Rows are points. To make a cloud, some directions were put in groups of two or more. Within a group, all points are equally far from the middle, so they leave a hole (a ring in 2 directions, a hollow ball in 3). The other directions are filled evenly. Then the cloud was stretched, turned, moved and blurred a little. How many holes are there, and how many directions does each take, smallest first?

Cloud (22 x 3):
[[ 42  18 -24]
 [-37   5  25]
 [ 33  36 -30]
 [-38  18  23]
 [ 13   0 -27]
 [ 55  -2  18]
 [ 22  30  22]
 [-47 -12  17]
 [-56  10   0]
 [-37 -49   9]
 [ -2 -26 -18]
 [ 47  36   7]
 [  4   9  30]
 [ 38  34  14]
 [-47   9 -12]
 [-36 -40  27]
 [ 45  24 -24]
 [ 59 -12 -12]
 [ 46  31  10]
 [-37 -23  26]
 [-42 -33  18]
 [-18  -7 -21]]
Holes: 1 (2)

Cloud (19 x 3):
[[-25   2  37]
 [ 56  13  -4]
 [ -5 -30  59]
 [ 55   2 -44]
 [-18 -21 -28]
 [ 18 -20 -28]
 [-13 -12 -41]
 [-42  -8  -4]
 [ 31  53 -10]
 [ 39  28  -6]
 [  5   8  24]
 [ 27  -9  -9]
 [-12  22  22]
 [-43  -2  51]
 [ 38  17  -4]
 [-20 -35  21]
 [-40  25  30]
 [-16  30  -7]
 [ 23  37 -68]]
Holes: 0

Cloud (27 x 4):
[[  1  -9  35  65]
 [-33  -4 -17  13]
 [-19 -14 -28 -27]
 [ 18  44  14  36]
 [-25 -49  36   8]
 [-13 -54 -14 -11]
 [ 20  38  23  -6]
 [ -9 -28 -12 -50]
 [-29 -44  40  17]
 [-19 -47  26  39]
 [-45 -35  39  10]
 [-48 -33  10 -18]
 [-45 -19  25 -30]
 [ -3 -41  40  17]
 [ 47  34   2  11]
 [-16 -38  25  53]
 [  9  13  33 -28]
 [ 27  29   6  59]
 [ 33 -12  25 -11]
 [ 39 -19  20  27]
 [  2  -6  14 -51]
 [ 14 -16  14 -45]
 [ 20  37 -25   3]
 [  0   2   5 -54]
 [  2 -38  31 -19]
 [-44  -3   5  28]
 [ 13  21  40  46]]
Holes: 1 (4)

Cloud (52 x 6):
[[ -7 -38  -4 -12  12 -36]
 [ -3   0  47 -42  42   6]
 [ -8  16 -22 -39   7 -38]
 [ 29 -35  31   0  28  17]
 [ 33  -1   8  53  15 -16]
 [ 10   1  34 -30 -30  36]
 [ -5  14  52 -50 -21  26]
 [-22 -25  63 -51   1   5]
 [-12 -10  66 -45  16   9]
 [-17 -30 -11  -5  10  17]
 [  0  38 -38   9   7  19]
 [ 34  -8  19  -2  43 -16]
 [-19   8 -23 -30  -5 -44]
 [-44  32  -6 -57  16  -3]
 [-55 -11  23 -59 -16   0]
 [  0   4 -12 -34  69   1]
 [-21 -16  21 -20 -43 -37]
 [ 11  35 -57 -16 -43 -15]
 [ 25 -33 -11  17 -21  -8]
 [  6 -36  54 -20   5 -19]
 [-25  11 -16 -75  16 -16]
 [-23  15 -24 -72 -29   8]
 [-13   0 -22 -44  16 -36]
 [  4  -9  55  -7 -38 -24]
 [ 46 -27  23  34   8  -9]
 [ 25   2 -61  -3  20 -15]
 [-42  -2  22 -51 -42  16]
 [ 16  13   7 -18  25 -30]
 [ 49 -17  16  16 -16   8]
 [  2  44 -34 -67 -10  12]
 [  6  17  46   1 -40 -21]
 [-30 -10  33 -64 -33  12]
 [-39 -31  44 -54   5  -2]
 [ -1  31 -51 -45   2  22]
 [-20  53 -36 -29 -18  19]
 [-22  19 -24 -28 -25 -42]
 [  8  12 -47 -39 -32   1]
 [-22   2  47   5 -68 -13]
 [ 12  -8  22  54 -18  11]
 [ 45  37 -26  20 -24  -3]
 [-13   7  43 -26 -41  32]
 [-12   3 -17 -59 -37  11]
 [ -7  10 -58  34   1 -18]
 [ -9 -44  16 -27  15 -25]
 [ 20 -20 -32  11 -29 -12]
 [-35  24 -25 -15 -62 -27]
 [ -3  34 -47  17   8  10]
 [ -6  50 -11 -51  -7  27]
 [  2   3  10 -31  66   5]
 [-30  10  63 -16 -27   7]
 [-32  10 -22  -5  47 -13]
 [  5  -9  21 -43 -44  19]]
Holes: 3 (2, 2, 2)

Cloud (56 x 6):
[[-10  -4   4 -42   9  16]
 [ 19 -28  34   8   2 -48]
 [  8 -49  24  -2  -2   6]
 [ 10  16  16   5 -26  13]
 [  2 -10 -54   3  32  53]
 [ -7 -35  14  17  12  13]
 [ 28 -18 -29 -55  91   8]
 [ 18 -32 -31 -29  68  -5]
 [ 29 -22 -17 -52   9 -11]
 [ 31  11  11 -43  15  25]
 [ 24 -29  26 -11  59   0]
 [ 11 -22 -40  20  40  51]
 [ -9  10 -16  79  13  -3]
 [ 52 -10 -18 -27  37  36]
 [  0  -7 -17  60  28   0]
 [ 22  -7  32 -69  15 -23]
 [ 37 -32  48 -25  33  20]
 [  7  10  25 -30  24   9]
 [-34  31 -15  22  -1  14]
 [  6   4  16  27  41  48]
 [ 48   7  10   8  34  -5]
 [-13  10 -28 -20  18  50]
 [-17 -23 -35  52   3   8]
 [ 20 -39 -21 -25  65 -27]
 [ 32 -21  44 -20  43 -18]
 [  4 -17  -8  41  24  29]
 [ 18 -36  -8 -10 -33   5]
 [-15   0   3  40  41  11]
 [ 17 -30   6 -66  63 -16]
 [-12   7  34 -18   2  62]
 [ 21   2  -5 -16  -8  82]
 [ 22 -38 -27 -33  47   7]
 [ -2 -47 -10 -10  21  18]
 [-14 -23 -10 -31  26  -9]
 [-25  -4 -29 -11 -23  13]
 [ -8 -20 -45  16 -12  14]
 [  5  23  19   0  15  44]
 [ 16 -26 -30 -41  51 -13]
 [ 24   2  21  25   8 -36]
 [ -2 -17   4 -21  55 -38]
 [ 23  24   4 -34  47  45]
 [  2  -2  19  25  37  57]
 [  7 -34 -31  -5  45 -27]
 [ 10   2  13 -46 -14  63]
 [ 31  -7  42 -11  25 -12]
 [ -1  -2   7 -20  72  15]
 [  6  14  -8  64  10  -7]
 [-13 -12 -47  -7  55  49]
 [ 39  10   2 -39  11  -8]
 [ 17  21  20  -8  21  37]
 [  8  13  11 -14 -26  48]
 [  5   3 -29 -36  71  28]
 [ 23  -6  38 -72  36  21]
 [ 24   8  15   6  80 -11]
 [ 21 -34  -5 -58 -20 -44]
 [-15  38  -4  54  16   7]]
Holes: 1 (3)

Cloud (73 x 8):
[[ 22  37 -18   2 -25 -17 -28 -19]
 [ 35  -8 -29 -37  53   4  -5  -9]
 [ 17 -18  55 -17   8  29 -32  54]
 [ 10  -6   3  15 -22 -42 -18  44]
 [  7 -10 -55  -9  11   4  58  41]
 [  0  21  17 -46  16 -17 -47  26]
 [-52  20  -4 -34  -5  18 -30  48]
 [ 17  47  22 -63  16  13  26  22]
 [ 24 -14  -3 -34 -21   4  51  26]
 [-44 -26 -32   9 -34  -5  -2  45]
 [ -4  43  -3  15  62   2  -8  13]
 [-11   3   3   3   6 -38 -45  14]
 [ 28 -22 -54 -17  32  12  40   7]
 [ 34   2  56 -40  21   9  15  18]
 [  7 -46  28   8 -13  35 -20 -25]
 [ -6 -20 -55  -9  -5  12   4  50]
 [-32 -24 -74 -42  -4 -24  -2 -13]
 [-73 -17 -36 -31  -8 -11   3  22]
 [-23 -32 -70 -31 -17 -26 -12 -16]
 [-14 -23  10 -13  78  13   5   4]
 [ -2  35  -7  45 -18 -16  27 -19]
 [-20  -8  15 -24 -40 -50 -28   0]
 [ -7 -46   8  28 -19 -42  10 -25]
 [ 29 -12  52  15 -40  18 -11  41]
 [ 23   1 -82 -32  -8  19   8  17]
 [ 11  17 -34 -44  10 -39 -32   4]
 [-40  22  -8 -25  15  15  35   6]
 [ 58   4 -14 -29  61 -15  14   5]
 [ -5  51   5  -7 -41  -4  -9  46]
 [ 28  49 -13  13  27  51  13  65]
 [  1  25  28  15 -19 -33 -30   8]
 [ -9 -10 -44  21 -32 -14  32 -11]
 [ 37  -6  20  25   3  27  19 -25]
 [ -2  19  43 -25  55 -28  22  31]
 [-26 -35 -38 -20  48 -15  34   4]
 [ 13 -35  45 -18 -17 -31  20   2]
 [-20 -26 -12 -34 -22 -64 -19 -10]
 [  8 -63   8 -19 -52  18  -1  27]
 [ 47   8  17 -14  -4  -6 -39  21]
 [-61  -2 -39 -30  20  -6   5  53]
 [ 16 -60  32  14  16 -29  19 -24]
 [-38  -3 -38 -14 -31  11 -24  41]
 [ -5  52  18 -43  21  35  -2  46]
 [  2 -26  35 -18 -53   3  17  15]
 [-30 -29 -59 -29   6 -40 -12 -13]
 [-55 -19 -26   8  -7 -15  33  40]
 [ 40 -16  -3  29  26  29  47   5]
 [-24  42 -20 -37  32  -5  29  63]
 [-35 -24 -17 -50   8 -58 -17 -25]
 [-35 -27 -14 -67 -25 -45 -26  27]
 [-18 -23 -35 -74  29  29  -8  32]
 [-68  25  -2  -1  15   3  16  39]
 [ 49   5 -51   9 -30   4  -2 -18]
 [ 18  54  17 -16  20 -14 -27   3]
 [-21  17 -50  -7  -9 -32 -11 -14]
 [-13 -22 -49   4  38  -4  -7  29]
 [ 27 -21 -37   9 -40  20  37   3]
 [ 21 -17  22 -54  58 -22   0  23]
 [-13 -36 -68 -43   5 -35  -2 -20]
 [  1  52 -27 -40  25  45  -4   2]
 [-44  -2  45 -33 -16 -28 -11  21]
 [ 10 -19  15 -14  40  45  25  41]
 [ 12  15  37 -13 -67   3 -18  16]
 [ -5 -46  -4  16   7 -20  37 -24]
 [ 14  52 -30 -56 -11 -28 -15  29]
 [-22 -68   4  11  -4 -30  16 -30]
 [-14 -20  31  21 -35  27  25  17]
 [-61  20  -2 -26  11  11 -21  56]
 [ 46 -21  21 -43  -8  25  28  26]
 [ 15  31   8  20 -31 -21  -5 -32]
 [  3  48  -4   8  57  42  17  33]
 [ 13 -14  19  20 -35   7 -12 -40]
 [-31  21  20 -37 -29 -11  10  23]]
Holes: 2 (2, 4)

Cloud (106 x 9):
[[ 24 -61  15  10  13  30  -3  80 -40]
 [-36  19 -34   9  40  36 -20  20 -33]
 [ 30 -64 -10  10  -6  38 -13 -18  13]
 [-13 -48   1  17  36 -21 -29   7 -29]
 [-34 -49   5 -26 -25  30  31 -23   8]
 [-55  -5   1   4 -24  23 -23  13 -64]
 [ 28 -19  -5  43  22 -28  -2 -31  11]
 [ 48  11  30  15  -9  29 -13   4  -7]
 [-11 -76   3  29  21   9   3  42 -52]
 [ -1  10 -56  -5  26  14  12 -19  23]
 [ -7  46  27  25 -22   0 -41  25 -39]
 [-14   1   9  16 -12 -28 -50 -34 -12]
 [-13 -32  19  13 -22 -51  33  46  11]
 [ -4 -38  18 -39 -10   9  15 -27 -53]
 [-26  -5  29  -7 -51  32 -34 -48  -9]
 [-23   5  14 -31 -39  16  44  11 -32]
 [-15  42 -20  44  -9  -8  25 -51 -13]
 [ 50  -5  22  34  28   1 -15  31  -8]
 [-22  28 -18  16   9  14  -3 -86 -21]
 [-14 -91   6  10 -44 -13 -17  61   6]
 [-12 -76 -14  11  16 -38  23  41 -13]
 [ 14  20 -31  36  -9  -5  47 -13  57]
 [-41 -24 -34  27  18 -12   0 -20  32]
 [-13  65 -12  41  29   4 -18   1  -8]
 [-12 -12  25  28   5   3 -10  40 -79]
 [  6  47 -40  13  13 -14 -53 -35   7]
 [ 31  -6  -2  26 -38  34  -7  33   1]
 [  5  45 -37  18  25  53 -35 -59 -34]
 [ -3 -37 -30  26  27   0 -25  -7 -46]
 [-35 -42 -12  31 -48 -38  12  47  38]
 [  8  25  46   1 -40  31 -28  -5 -13]
 [-23  28 -37  -4 -13  48 -35  10 -20]
 [-11   7  17  23  17 -12  34  19 -56]
 [ 20 -61  -9 -15 -27  12   7 -17 -13]
 [-13 -74  16  20   5   3 -26  68 -54]
 [ 29  23 -26  46   3 -43 -10   2   2]
 [  8  -6 -38  23  51  10 -54  44 -38]
 [ 12   0  25  31 -24  36  -3  40  18]
 [-14  24  25  -2 -48  37  31  12 -10]
 [-26  16  16  17 -78  -6  -8 -33  30]
 [-28 -51  12  -9 -34  36  17  63  -4]
 [  5  36 -23  41 -19  34 -28  16 -30]
 [  0 -18  33  22 -11 -35 -15  50 -51]
 [ -7   8  33   0 -58  21   5  35  -3]
 [-18  16   7  51  25 -25 -20  52  -1]
 [ 36  18  -2   2 -47  33 -21   0 -37]
 [-19 -35  -7 -11  22 -23   0 -11 -41]
 [-43 -12   6  40  -7  11   9  68 -12]
 [-26 -52  28  11 -63  13  34  40  17]
 [-56   1  -7 -21 -12  43  12   2 -36]
 [ -1 -27  30  -6 -34 -13  44  42   2]
 [ 12 -28   8  22 -15 -16  50 -37  43]
 [-52   0  -2 -15 -39  35  -5 -57   0]
 [ -8  52 -21  26  11  46 -23 -25  12]
 [-24  11  42  19 -39  26 -16  -7  -7]
 [-43   9   0   2   7  35 -31   6 -12]
 [ 30  53 -15  42  -9 -21 -37 -22 -28]
 [  9  24  11  45  -3   8 -36  50 -18]
 [  6  74   8  23   7  47  10 -36 -37]
 [-12 -46  20   5 -53  17  10 -28  60]
 [  9 -12 -23  24  47  16 -43  60 -62]
 [-16 -44  17 -20  -8 -18  15  11  38]
 [-20   4 -39  -3   8  20  17 -71 -15]
 [-39   6  -3  12   8 -11 -29  48 -73]
 [ -9  10  53   2 -61  -4 -29  -2 -13]
 [ 19  14 -22 -10  37   6 -12  15 -73]
 [-44 -11 -16   2  -8  30  -9  60 -15]
 [ -3 -37  28   9 -13  -6  61  27 -12]
 [ -3 -18 -25  16  17   1 -40 -29 -52]
 [ -3  39  28  -5 -44  39  14 -17  13]
 [-24  40 -15  33 -26  18   6 -72  22]
 [ 28   9   2  34  14  30 -15  43 -60]
 [ -5  23  -5   3 -15 -26   3  51 -10]
 [ 24  -7 -25  29   0  47  33  14 -14]
 [ -7  27 -45  29  15  11 -53 -14  21]
 [ 42  38   4   4   7  52   6 -55 -10]
 [-23  -6   6 -37  -9  -4   4  -6   8]
 [ 10  50 -37  23  37  23  14 -51  15]
 [ -2   4 -51   7  21  45  18 -38  20]
 [ -6 -28   3  27  18  36 -21  74 -57]
 [ 30 -49  -2   3   1  -6  10 -40  24]
 [-35  26 -38   4  -6  -5  -4 -72  17]
 [ -5  55 -14  16  29  41 -50 -24 -37]
 [-21  17  14   6   3 -40  -1   6  15]
 [  1  -2 -29   6  19 -22  12  62 -13]
 [  3  23 -26 -23   2  36  34  -5 -40]
 [ 11 -35  43 -21 -30  22   5 -49 -14]
 [-29  32   9  35 -48 -22 -30 -25 -12]
 [-34   8  -2   1 -25 -42  23  -2 -36]
 [-10   8 -37 -12 -40  58   0 -31  -1]
 [-43  11   4  27 -47   4 -18  -2 -46]
 [ -2 -45  35  36 -26  -9 -13  44 -39]
 [-45 -16  -7 -32  -4   7  30  -9 -24]
 [-23  47  -4  15  20  40  -1 -23  -4]
 [-62 -28 -25   7   7   3  11   9 -19]
 [ -2  13  19   1 -10  23 -56  10  -9]
 [-18   1 -18  33   3  -4  31 -52  40]
 [  4 -34  24 -10  26  42   2  -5 -44]
 [ 20  -5  12 -18   3  47   0  16 -82]
 [ 12 -13 -54  34  66  24   3  28 -32]
 [ -6  22  18  31   3  -3  -2 -59 -38]
 [ 17 -15 -38 -23 -12  12  12 -39  11]
 [ 23  -8   5  36 -40  33  -9 -34  41]
 [  4 -59  44   0 -50  -9  21  58  -2]
 [-27  17 -45  -7 -47  35 -22 -29  -2]
 [-33 -25  24 -35 -45  51 -20  -4 -32]]
Holes: 3 (2, 2, 4)

Cloud (90 x 9):
[[ -2  14  17  17 -16   9 -43  64  -3]
 [ 38 -11  29  21 -17 -40 -51  16 -26]
 [-21 -43   1  58  16  -6  19  -6   9]
 [ 40  32 -19   9   9 -39 -41 -28 -28]
 [ 43  18  -2  20  -6  47  -7  14  29]
 [  5  21  25  56  12   9 -15 -42  16]
 [ -8  23  66 -14  32 -24 -22 -46  12]
 [ 73  45  31 -17  -1  14   7  45   3]
 [ 25 -19 -11   9   4  15  15  52  31]
 [ -6  19  56 -44  29 -36 -23  -2   3]
 [-18  -6 -28   5  -8   4 -59  22  41]
 [ 19 -50  -4  48  -6 -17  12 -31  34]
 [ 42  45  27   0  28 -19  22 -19 -34]
 [ 73  29  -3 -29  13 -16  -3  47  -6]
 [ -7  10   7 -18 -16 -18  12 -60  11]
 [-19   6  -8 -15  17   3 -59   4  51]
 [  7  -5   4  33   4  50 -36  14  -3]
 [ 62  45  -8  -5  39   2  -9  57  26]
 [-11  16   6   1 -13  23 -18 -18  62]
 [-16 -32  44  -8 -17 -26 -30 -34   7]
 [ 16  -9  12  -8  63   4 -30 -11  39]
 [-21  20  35 -32  26 -29   2  17 -22]
 [ 36   5   4  49  15 -29  28  11  31]
 [ 55  32  51 -12  33 -29 -17  31  35]
 [ 13  43  49  -5   0 -12 -61 -26   6]
 [  1 -29 -20  38  20 -23 -50 -29 -42]
 [ 25  17  33  24 -27 -30   1  21 -12]
 [-16  24 -16   7  40 -25 -65 -24 -15]
 [  7  64 -16  -2  31  -3 -37 -16  -9]
 [-24 -26 -20  28   6  54   4   5 -28]
 [ 37 -35  49  32  14  10 -10  -7   5]
 [ 55   2  19 -12  14   7 -21 -45  23]
 [ 10   4  62   2  -5 -42  -5 -30  -5]
 [ 66 -36 -24  34   8 -26 -31  21  24]
 [ 45   9   9  36  -2  22  18  34  50]
 [  2 -29 -31  50  24 -37   0 -41  24]
 [  9  13   5   8  27  25  52  22 -59]
 [ 23  11  41 -14  -4 -31 -42 -76  24]
 [ 50  -5  31  21  25  22  38  -6  12]
 [ 10  24  25  25  10  16  -3  65  29]
 [ 50 -23  19  34 -12 -71 -42 -23  30]
 [  6  43  12   7 -10   7  -9  45 -60]
 [  9 -43   2  67  39 -29 -23 -30  -1]
 [ 71  51  38  -3  10 -23   8  21 -20]
 [ 46   9   6   0   0 -36 -35  50  45]
 [ 72  26  -6   0  15  16 -32  51 -44]
 [  0  53  36  -3 -10  15 -30  35 -10]
 [ 18  27   2  -1 -24  11  11 -18  57]
 [ -3  31   9  20  64  27  -2  37   8]
 [ 10  -9  43  16  30  46  -7   7   8]
 [ 14  19  13  45  62  -4 -10  28  10]
 [ 21   7  76  16   9 -22 -41  19  11]
 [ 34  35  20  23  24 -38 -25 -18  66]
 [ 30  19   8  31  46 -16 -37  71 -15]
 [ -1  16 -53  16  18   1 -11 -27 -46]
 [-13  58  -5 -30  48  17   8 -14 -29]
 [ 22  26   7 -37 -14  -7 -36 -31  40]
 [ 19  46  21  20  48 -12   5 -27  23]
 [ 45 -17 -31   8  41  15  23  -1   2]
 [  8  -7  -5 -11  63  29  18  15 -54]
 [ 71  61  29 -28  28  19  13  29 -18]
 [-10 -24  39  26 -31 -17  -1  -7  24]
 [  4 -23  26   1  24  35 -32  47  12]
 [ 12  -2 -19   2 -34  -1 -24  22 -37]
 [ 21  22  14   6  74  25 -13   6 -44]
 [ 48  18 -31  -5  24 -35 -44 -31  15]
 [ 19  72  38 -20  33 -10   7  -9  -7]
 [ 76  14  -9  18 -21  -1   5  35  13]
 [-21 -11   5 -19  41  19 -14  64  -2]
 [  1  33  36  43  -7 -24 -16  16   6]
 [ 56  16 -44  16  37 -17  -6   6 -33]
 [ 41  -6 -27 -22   8 -12 -12  47  -8]
 [ 42  17 -56  12  36 -11 -12  39 -28]
 [-28  -6  39  29  28  -7 -18  35  24]
 [-18  12  35  -8  33  22 -11  -5 -65]
 [ -7  32   2  59  -1  10   4  19 -14]
 [ -9  55 -15 -33  -2 -15 -14  30   2]
 [-26   2 -18  -9  21  64  18  18 -39]
 [  4   8   7  52  -1  19  -3  58  22]
 [ 14  12  33 -24   2  -6 -73  -7  44]
 [ 23  12  57   1 -19 -19 -39 -12 -24]
 [ 15   8 -12 -22  25   6 -42  71  18]
 [-21 -19  19  20  27 -45 -68  26  -2]
 [ 44 -19  24  59 -26 -25 -13 -28  58]
 [-26  56  22 -11   8  33  20  37 -20]
 [ 43  53  -6  19   2 -18   8  24  38]
 [ -8 -26  19  10  24  23 -44  59 -34]
 [-32  39  16   4   2  25 -13  -2 -53]
 [-45  -9  -3  28  19 -40  -8  -6 -12]
 [ 55  43 -25  -4   4   0 -10 -15 -35]]
Holes: 1 (9)
